Every row gives one point. A path goes straight from each point to the next, and from the last back to the first. The post is the endless flat space through its rows: a point in 2 columns, a line in 3, a plane in 4, and so on, so that a path can go around it. How many times does the path go around the post? Going back the other way cancels.

Post (2 x 3):
array([[ 0.27, -0.17,  0.34],
       [-0.19,  0.13, -0.14]])
Path, 16 rows:
array([[ 0.09,  0.20,  0.49],
       [-0.25,  0.05,  0.61],
       [-0.11, -0.22,  0.17],
       [-0.01, -0.08, -0.12],
       [ 0.01,  0.15, -0.28],
       [ 0.37,  0.52,  0.04],
       [-0.08,  0.61,  0.34],
       [-0.22,  0.26,  0.01],
       [ 0.31,  0.46,  0.00],
       [ 0.26,  0.30, -0.17],
       [ 0.40, -0.04,  0.60],
       [-0.18,  0.14,  0.56],
       [-0.49, -0.24,  0.17],
       [-0.27, -0.33, -0.36],
       [ 0.81, -0.32,  0.23],
       [-0.16,  0.70, -0.56]])
Times around: 2

Post, 7 rows:
array([[ 0.00,  0.24, -0.24,  0.07, -0.01, -0.34, -0.15, -0.20],
       [ 1.04,  0.59,  0.58, -0.44, -0.10, -0.11, -0.26,  0.63],
       [-0.26,  0.00, -0.18, -0.78, -0.26,  0.32,  0.64, -0.38],
       [ 0.13,  0.46,  0.07, -0.11,  0.29,  0.21, -0.42, -0.19],
       [ 0.02,  0.31, -0.15, -0.21,  0.02, -0.10, -0.52,  0.20],
       [ 0.14, -0.46,  0.06,  0.24, -0.12, -0.15,  0.25,  0.09],
       [-0.22,  0.03,  0.17, -0.07, -0.47, -0.21,  0.17, -0.11]])
Path:
array([[-0.23,  0.24, -0.57, -0.39, -0.56,  0.16,  0.23, -0.22],
       [ 0.48, -0.30, -0.12,  0.16, -0.06, -0.27,  0.22, -0.11],
       [ 0.33, -0.39,  0.28,  0.13,  0.19, -0.22, -0.12,  0.16],
       [ 0.15,  0.53,  0.54, -0.32,  0.20,  0.10, -0.31, -0.68],
       [-0.21,  0.41, -0.17, -0.37,  0.40,  0.17,  0.10, -0.73],
       [ 0.09, -0.03,  0.27, -0.25, -0.04, -0.05, -0.33,  0.83],
       [ 0.15,  0.36, -0.13, -0.03, -0.42, -0.19, -0.32,  0.38],
       [ 0.30,  0.93, -0.35, -0.47, -0.55, -0.29, -0.13, -0.02],
       [ 0.04,  0.34, -0.50, -0.66, -0.01,  0.31,  0.02,  0.40],
       [-0.13,  0.14,  0.27,  0.08,  0.14, -0.08,  0.61, -0.30],
       [-0.19,  0.32,  0.18,  0.45, -0.25,  0.00,  0.09, -0.02],
       [-0.27,  0.12, -0.87, -0.47,  0.37, -0.45,  0.17,  0.08],
       [-0.34,  0.25, -0.04, -0.17, -0.23, -0.74, -0.13, -0.45],
       [ 0.36,  0.03,  0.28,  0.17, -0.35, -0.31, -0.55,  0.14],
       [ 0.22,  0.17, -0.12, -0.38,  0.13, -0.15, -0.24, -0.05],
       [ 0.93,  0.37,  0.22, -0.05, -0.14, -0.08, -0.44, -0.01],
       [-0.07,  0.03, -0.46, -0.44, -0.38,  0.33,  0.29, -0.06],
       [ 0.04,  0.42,  0.23,  0.16,  0.10,  0.18, -0.11,  0.30],
       [ 0.22,  0.31,  0.04, -0.83, -0.18, -0.54,  0.14,  0.65],
       [ 0.03, -0.19,  0.05,  0.00, -0.02, -0.31, -0.57, -0.03],
       [-0.03, -0.31,  0.42,  0.07, -0.49,  0.14, -0.28,  0.14],
       [ 0.13,  0.70,  0.09, -0.30, -0.01,  0.37, -0.09, -0.05]])
Times around: 1

Post, 11 rows:
array([[ 0.19, -0.37, -0.23,  0.23,  0.12,  0.56,  0.20, -0.49, -0.43,
        -0.05, -0.29,  0.32],
       [-0.12,  0.72, -0.21,  0.05, -0.08, -0.10,  0.02,  0.33, -0.16,
        -0.09,  0.44,  0.07],
       [-0.32,  0.52,  0.32, -0.05, -0.11, -0.64,  0.43,  0.42, -0.24,
         0.02, -0.19, -0.11],
       [-0.26,  0.12, -0.41, -0.41, -0.04, -0.24,  0.02, -0.34, -0.06,
        -0.14,  0.19, -0.21],
       [ 0.04, -0.53,  0.04,  0.15,  0.55,  0.40,  0.05, -0.09, -0.14,
         0.18, -0.20, -0.14],
       [-0.28, -0.72,  0.48, -0.20,  0.42,  0.20,  0.00, -0.58,  0.00,
        -0.17,  0.00,  0.61],
       [ 0.19,  0.43, -0.07,  0.08,  0.08, -0.51, -0.03,  0.02, -0.10,
        -0.58,  0.00, -0.22],
       [-0.30,  0.51, -0.43,  0.25, -0.14, -0.82, -0.05,  0.26,  0.15,
        -0.25, -0.09,  0.15],
       [ 0.19,  0.38, -0.02,  0.41, -0.32, -0.08,  0.10, -0.13,  0.10,
         0.10, -0.12, -0.15],
       [-0.07,  0.47,  0.09, -0.21, -0.27, -0.15, -0.31,  0.32, -0.15,
        -0.14, -0.28,  0.03],
       [ 0.47, -0.52,  0.17,  0.01,  0.13,  0.56,  0.40,  0.00,  0.15,
        -0.05, -0.28,  0.30]])
Path:
array([[ 0.40,  0.00,  0.09,  0.43,  0.24, -0.10,  0.40, -0.55, -0.33,
         0.05,  0.04,  0.17],
       [-0.53,  0.53,  0.24, -0.79,  0.32, -0.38, -0.20,  0.41,  0.18,
         0.16,  0.20,  0.16],
       [-0.05,  0.29, -0.11,  0.20,  0.41, -0.10,  0.34,  0.27,  0.06,
        -0.28,  0.11, -0.07],
       [-0.98,  0.06, -0.33, -0.53,  0.30,  0.02,  0.31,  0.93, -0.08,
         0.39,  0.57, -0.33],
       [ 0.60, -0.15, -0.34,  0.60, -0.05,  0.02,  0.33, -0.15, -0.18,
        -0.40,  0.09, -0.15],
       [ 0.15,  0.04, -0.16,  0.57, -0.14, -0.30, -0.18, -0.17, -0.43,
         0.18, -0.15,  0.55],
       [-0.29, -0.28,  0.05,  0.30, -0.14,  0.23,  0.01, -0.51, -0.97,
        -0.17, -0.22,  0.15],
       [ 0.11, -0.17,  0.53, -0.15, -0.65, -0.17,  0.20, -0.30, -0.13,
        -0.76, -0.35,  0.37],
       [ 0.06,  0.25, -0.27,  0.13, -0.23, -0.60, -0.25,  0.34, -0.20,
        -0.13, -0.23,  0.08],
       [ 0.14, -0.01, -0.51,  0.27, -0.24, -0.45, -0.35, -0.20, -0.08,
         0.29, -0.58,  0.29],
       [ 0.24,  0.22, -0.81, -0.50, -0.02,  0.16,  0.08, -0.20,  0.21,
        -0.25,  0.02,  0.31],
       [-0.08,  0.09,  0.01, -0.50,  0.02,  0.28, -0.40, -0.21, -0.28,
         0.11,  0.43,  0.44],
       [ 0.10, -0.06, -0.04,  0.27, -0.16, -0.29, -0.51,  0.07,  0.35,
         0.32, -0.74, -0.06],
       [-0.36,  0.49,  0.04, -0.64,  0.13, -0.08, -0.40, -0.21, -0.25,
        -0.18,  0.33,  0.39],
       [ 0.05,  0.16,  0.13,  0.17,  0.15,  0.48, -0.29,  0.10, -0.56,
         0.28,  0.12,  0.45],
       [ 0.04,  0.50, -0.41,  0.58, -0.77, -0.54,  0.41,  0.29,  0.00,
         0.09,  0.04,  0.21],
       [ 0.18, -0.25, -0.18,  0.54,  0.25, -0.33,  0.74,  0.36, -0.03,
        -0.47, -0.56, -0.04],
       [ 0.33,  0.58, -0.02, -0.01, -0.16,  0.72, -0.32,  0.49,  0.03,
        -0.40, -0.29,  0.43],
       [ 0.28,  0.18, -0.26,  0.15,  0.32, -0.29,  0.05, -0.15,  0.41,
         0.10, -0.15, -0.31],
       [-0.08,  0.17,  0.24,  0.04,  0.02, -0.74,  0.53,  0.11,  0.30,
         0.20,  0.13, -0.24],
       [ 0.24, -0.45, -0.57,  0.13,  0.15, -0.41,  0.80, -0.02,  0.09,
        -0.60, -0.12,  0.36],
       [ 0.20, -0.20,  0.05, -0.09,  0.06,  0.30, -0.07,  0.59,  0.26,
        -0.53,  0.10,  0.03],
       [ 0.06,  0.16, -0.49,  0.71, -0.55, -0.05, -0.44, -0.22, -0.68,
        -0.07, -0.34,  0.54]])
Times around: 0

Post (17 x 18):
array([[-0.17, -0.08,  0.41,  0.06, -0.32, -0.15, -0.03,  0.31,  0.09,
         0.45,  0.72,  0.33, -0.20,  0.19, -0.11, -0.28, -0.14,  0.09],
       [-0.36,  0.17, -0.16, -0.37,  0.24, -0.02,  0.10, -0.50, -0.13,
        -0.19, -0.39, -0.38, -0.09,  0.27, -0.12,  0.07, -0.59,  0.06],
       [-0.34, -0.17,  0.19,  0.30,  0.27,  0.12,  0.12,  0.22,  0.13,
        -0.19, -0.32, -0.12, -0.22, -0.22,  0.02,  0.02, -0.42, -0.50],
       [-0.64, -0.12, -0.24,  0.09, -0.07,  0.17, -0.18,  0.53,  0.12,
         0.01, -0.01,  0.63,  0.13, -0.12,  0.42, -0.10, -0.07, -0.25],
       [-0.50, -0.29,  0.39,  0.38,  0.23,  0.13, -0.43,  0.15, -0.21,
        -0.07,  0.16,  0.26, -0.24, -0.18, -0.38, -0.23, -0.30,  0.24],
       [-0.36, -0.21, -0.29,  0.23,  0.42,  0.17,  0.20,  0.41,  0.09,
         0.03,  0.45,  0.21, -0.10, -0.09, -0.02, -0.44,  0.25, -0.14],
       [-0.23, -0.41, -0.37,  0.30, -0.26, -0.08, -0.27, -0.10,  0.60,
         0.02,  0.17,  0.28, -0.40, -0.31,  0.33,  0.08,  0.37, -0.29],
       [-0.35,  0.35,  0.02, -0.17,  0.02, -0.17,  0.44,  0.06, -0.39,
        -0.24, -0.35, -0.15,  0.35, -0.22,  0.13,  0.08, -0.15,  0.58],
       [-0.30, -0.64,  0.15,  0.28,  0.16,  0.32,  0.13, -0.34,  0.04,
        -0.36, -0.28,  0.50, -0.58, -0.23,  0.25,  0.34,  0.01,  0.00],
       [-0.04, -0.09, -0.05, -0.47, -0.02, -0.13, -0.32, -0.05,  0.31,
         0.10, -0.10, -0.25, -0.09,  0.46,  0.09,  0.28,  0.08, -0.09],
       [-0.51, -0.19, -0.18,  0.47, -0.45,  0.36,  0.23,  0.21,  0.39,
         0.35,  0.16,  0.29,  0.17,  0.01, -0.03,  0.16, -0.10, -0.20],
       [-0.23, -0.37, -0.14, -0.31, -0.25,  0.37,  0.34, -0.05, -0.26,
        -0.32,  0.32, -0.15, -0.03, -0.61, -0.18,  0.28, -0.27, -0.02],
       [ 0.07,  0.29, -0.36,  0.11, -0.12, -0.09,  0.19,  0.04, -0.20,
         0.50,  0.00,  0.20, -0.44,  0.15,  0.05,  0.28,  0.14, -0.01],
       [ 0.34,  0.48,  0.18, -0.30, -0.09, -0.06, -0.15,  0.15,  0.26,
        -0.10, -0.19, -0.02, -0.30,  0.59, -0.07, -0.39, -0.03, -0.04],
       [-0.05,  0.37, -0.26, -0.26,  0.29, -0.15,  0.05, -0.09, -1.05,
        -0.07, -0.84, -0.29,  0.29,  0.41,  0.22, -0.49,  0.04,  0.04],
       [-0.35,  0.33, -0.06, -0.22, -0.35,  0.32,  0.32,  0.19,  0.27,
         0.54,  0.04, -0.32, -0.24,  0.07,  0.43,  0.01,  0.25,  0.00],
       [ 0.05, -0.02,  0.05, -0.07,  0.21,  0.05, -0.04, -0.07, -0.16,
        -0.02,  0.02,  0.23,  0.40, -0.30,  0.16,  0.08, -0.39,  0.33]])
Path:
array([[ 0.10,  0.85,  0.42, -0.04,  0.33,  0.18,  0.37,  0.17,  0.22,
         0.00,  0.09, -0.27,  0.15, -0.08,  0.19, -0.48, -0.25,  0.10],
       [-0.87,  0.07, -0.03,  0.30,  0.35,  1.11,  0.24,  0.27,  0.19,
        -0.44,  0.68,  0.19,  0.48, -0.85, -0.25, -0.75, -0.41,  0.84],
       [-0.14, -0.26,  0.11,  0.55, -0.08,  0.08,  0.10, -0.40,  0.27,
         0.10,  0.06, -0.09, -0.09, -0.26,  0.06, -0.24, -0.46, -0.12],
       [ 0.11,  0.40,  0.11,  0.18, -0.11, -0.37,  0.12,  0.34, -0.34,
         0.45, -0.57, -0.02, -0.17, -0.10,  0.17, -0.03, -0.32,  0.01],
       [-0.19,  0.39, -0.32, -0.07,  0.22, -0.50,  0.36,  0.16, -0.68,
         0.49,  0.29, -0.40, -0.01,  0.13, -0.77, -0.57, -0.29, -0.19],
       [ 0.05,  0.15,  0.50, -0.10,  0.30, -0.84,  0.63,  0.16, -0.37,
        -0.59,  0.41,  0.60,  0.09, -0.54,  0.18, -0.40, -0.20,  0.37],
       [-0.45,  0.58, -0.14, -0.68, -0.44,  0.09,  0.05,  0.13, -0.24,
         0.25,  0.17, -0.30,  0.66,  0.24,  0.22,  0.63, -0.13,  0.45],
       [-0.77, -0.35,  0.45,  0.36, -0.05,  0.73,  0.37, -0.09, -0.28,
         0.12, -0.27, -0.06,  0.02, -0.11,  0.20,  0.09, -0.65,  0.01],
       [-0.66,  0.14, -0.40,  0.10, -0.16, -0.01,  0.50,  0.23, -0.23,
         0.13, -0.17, -0.32, -0.01, -0.01, -0.13, -0.18, -0.25,  0.21],
       [ 0.44,  0.03, -0.22,  0.46, -0.08,  0.14,  0.40,  0.30, -0.16,
         0.28, -0.17,  0.43, -0.23, -0.19,  0.03,  0.01,  0.15, -0.17],
       [ 0.28, -0.23,  0.45, -0.26,  0.17, -0.30,  0.01,  0.09, -0.16,
        -0.56, -0.39,  1.01, -0.29, -0.03,  0.43,  0.05,  0.14, -0.29],
       [-0.18, -0.16, -0.02, -0.08, -0.54,  0.39, -0.35, -0.07,  0.23,
        -0.08,  0.13,  0.48,  0.08,  0.24, -0.06,  0.09, -0.08, -0.24],
       [ 0.25,  0.66,  0.14,  0.05, -0.53, -0.07,  0.26,  0.45, -0.39,
         0.16, -0.35,  0.30,  0.05, -0.07,  0.44,  0.15,  0.17,  0.22],
       [-1.12, -0.05,  0.14,  0.49, -0.61,  0.79,  0.12,  0.43,  0.14,
         0.35, -0.36, -0.26, -0.49, -0.03, -0.11,  0.44, -0.91, -0.32],
       [-0.46, -0.03,  0.53,  0.27, -0.78,  0.29, -0.09, -0.22,  0.11,
         0.68, -0.53, -0.23, -0.37, -0.11,  0.39,  0.57, -0.31,  0.12],
       [-0.89,  0.08, -0.42, -0.17,  0.54,  0.20,  0.31,  0.04, -0.63,
         0.36, -0.41, -0.28, -0.37,  0.01, -0.36,  0.33, -0.13,  0.30],
       [-0.32,  0.43, -0.06, -0.44, -0.06, -0.60,  0.56, -0.11,  0.11,
        -0.42,  0.51, -0.27,  0.30, -0.11, -0.53, -0.40, -0.58, -0.16],
       [-0.96, -0.23, -0.05, -0.53,  0.16, -0.06, -0.54, -0.35,  0.12,
         0.14, -0.48, -0.46, -0.47,  0.31,  0.69,  0.40,  0.32, -0.10],
       [-0.49,  0.47, -0.79, -0.11, -0.72,  0.20,  0.17,  0.36,  0.30,
         0.20,  0.55,  0.44,  0.07,  0.07, -0.12,  0.31, -0.50, -0.25],
       [-0.36, -0.23, -0.36,  0.12, -0.06,  0.38,  0.00,  0.27,  0.20,
         0.07, -0.01, -0.04, -0.29,  0.01,  0.23, -0.12, -0.07, -0.37],
       [-0.94, -0.86, -0.43,  0.78,  0.39,  0.59,  0.93,  0.15,  0.25,
        -0.35,  0.55,  0.87,  0.28, -0.70, -0.47,  0.39, -0.27,  0.41],
       [-0.50,  0.06, -0.15, -0.30, -0.35,  0.04, -0.14,  0.05,  0.49,
         0.03, -0.27,  0.07,  0.07, -0.22,  0.01,  0.58, -0.12,  0.16],
       [-0.19,  0.54,  0.42, -0.47,  0.12, -0.22, -0.13, -0.06, -0.34,
         0.39,  0.37,  0.34, -0.44, -0.07,  0.47, -0.33, -0.53, -0.36],
       [-0.12,  0.72,  0.09, -0.28, -0.48, -0.09,  0.28,  0.19, -0.04,
         0.15,  0.09, -0.24, -0.28, -0.29,  0.04,  0.44, -0.56,  0.03],
       [-0.36, -0.27,  0.37, -0.30, -0.17,  0.01, -0.22, -0.15,  0.20,
         0.11, -0.16, -0.07, -0.27,  0.35,  0.46,  0.10, -0.27, -0.14],
       [-0.48,  0.00, -0.23,  0.12, -0.16, -0.15,  0.05, -0.27, -0.48,
         0.67, -0.21, -0.52,  0.14,  0.56, -0.25,  0.02, -0.28,  0.17],
       [-0.34, -0.05, -0.27,  0.29, -0.95, -0.47,  0.51, -0.13,  0.21,
         0.20, -0.54, -0.26,  0.10,  0.24, -0.26,  0.23, -0.04, -0.18],
       [-0.24,  0.20,  0.00, -0.20, -0.13, -0.35,  0.27,  0.24,  0.12,
         0.49,  0.44, -0.60,  0.03,  0.09, -0.49, -0.34, -0.19, -0.65],
       [ 0.15,  0.09,  0.35,  0.47,  0.01,  0.08, -0.19,  0.11,  0.39,
         0.35, -0.20,  0.31, -0.25,  0.22,  0.46, -0.37,  0.36, -0.39],
       [-0.18, -0.07,  0.45,  0.21, -0.25, -0.37, -0.42,  0.28,  0.31,
         0.24,  0.29,  0.19, -0.38,  0.11,  0.39, -0.29,  0.20, -0.18],
       [ 0.29,  0.09,  0.08, -0.35,  0.29,  0.14, -0.03, -0.31, -0.07,
         0.14, -0.42,  0.38, -0.15,  0.55,  0.55,  0.12,  0.12, -0.02],
       [-0.30,  0.07, -0.15, -0.33, -0.32, -0.27, -0.05,  0.01, -0.09,
        -0.28,  0.25,  0.19, -0.19, -0.31, -0.06, -0.20, -0.06, -0.11]])
Times around: 5
